Rows are points. The window is the flat piece filled in between its corners: a triangle in 3 columns, a solid with four corners in 4, and so on. A path goes straight from each point to the next, and from the last back to the first. List the points from which the path goes on through the window.
In the rows, zero is written as 128.

Window (3 x 3)
[[ 90  64 172]
 [169 143 137]
 [160 120 114]]
Path:
(1): [161 195 138]
(2): [156  76 143]
(3): [137  43 163]
(4): [127 118 119]
(5): [ 80  83 106]
(6): [137  85 167]
(7): [159  68 163]
(8): [114 160 146]
(9): [117 128 140]
(10): [116  55 177]
(11): [138  87 180]
(12): [ 98  98 133]
Through the window after points: 1, 9, 11

Window (4 x 4)
[[135 129 123 112]
 [190  88 193 173]
 [ 73 154 111 153]
 [105 109 106 148]]
Path:
(1): [ 70 129 114 127]
(2): [ 56 145 159 132]
(3): [119 144  77 160]
(4): [122 198 109 175]
(5): [ 56 113 118 134]
(6): [ 58 166 175 113]
(7): [142 124  94 170]
(8): [115 153 113 154]
(9): [ 23 112 143 177]
(10): [ 77 114 126 109]
(11): [116 128 114 193]
(12): [138 114  82 157]
Through the window after points: 2, 4

Window (8 x 8)
[[ 66 147 116 122 166  81 142 130]
 [188 113 116 151  81 152 134 139]
 [ 37 111  73  81 190 120 148 146]
 [116 102 137 134 206 105 176 116]
 [143 185  47 176 139 194 152 154]
 [168  90 108 157 138 103  90 155]
 [163 124 141 155  94 186  58 185]
 [203 134 132 111 141 121 105 136]]
Path:
(1): [104 177 152 153 159 126 172 200]
(2): [135 130 124 118 194 110 131 230]
(3): [180 116 109 157  83 146  97  70]
(4): [126 143  76 203 145 137  97  97]
(5): [137 127 105 124 138 148 158 175]
(6): [ 88 161 102 105 139 126 164 192]
(7): [137  88 132 150 174 137 101  77]
(8): [130 170  66 187 145 190  88 104]
(9): [150 150  80 150 135 158 161 165]
(10): [170 156  91 135 162 163 154 201]
(11): [ 99 122  94 141 143 125  91  99]
(12): [120  64  77 123 146 137 106  96]
Through the window after points: 2, 8

Window (9 x 9)
[[128 144 169 137 100 159 127 147 137]
 [188 168  84 157 111 114  87 102 170]
 [137  85 163 217 167 143  69 156 120]
 [103  66 168 167  67  53 153 138 124]
 [ 82 140 108 161 146 181 190 138  70]
 [129 159  33  70  70 168 154 142 124]
 [160 141 159 126 174 130 123 148 110]
 [181 132 141  88 177 163 144  78 154]
 [158 119 123 148 190 134 177 131 169]]
Path:
(1): [118 170 125 105 136 131  66  75 168]
(2): [116 169 114  97 162 135 132 118 123]
(3): [183 123 119 135 145 188 141 117 141]
(4): [236 112 172 164 108  76 119  64  90]
(5): [ 49 120 107 147 122 138 146 201 163]
(6): [ 52  73 107 132 159 109 164 125 139]
(7): [177 121 167 163  74  97 138 144 127]
(8): [169 126 147 168 109 146 157 173 120]
Through the window after points: 6, 8

Window (11 x 11)
[[147 153 149 102 167 129 159  83 156 192 178]
 [ 99 158 131  97 135  71 212 115 106 134  98]
 [115  53 113 153 121 128 167  85 123 102 118]
 [133 119 137  92 111  65 149 142 143 135 112]
 [127 154  89  62 109 150 137  98 153  46 121]
 [ 87 153 144  93 158 167 127 178 168  61 133]
 [ 77 172  88 183 171 163  81 179 121 200  84]
 [143 188 133 132 104  84 138 143 123  71 148]
 [191 142 205 167 217 173  76 108  78 178  85]
 [173  73  70 102 119 146 222 107 133  94 126]
 [ 62 133  50 135 215  94 153 159 166  96  61]]
Path:
(1): [146 165 138 119 107 135 183 120 175 124  89]
(2): [141 103 123 127 128 134 205 107 176  76  93]
(3): [140 120  97  90 127  96 159 135 104 142 134]
(4): [136  97 104 105 153 115 160 118  81 139 116]
(5): [ 96 143 132 159 150 155 170  97 246 111 109]
(6): [129 167 139 135 116 118 161 103 186 147  98]
(7): [118 140  91 100 169 117 136 162 108 100 130]
(8): [ 72  94 108 113 186  92 120 137  78 123 148]
Through the window after points: 2, 8
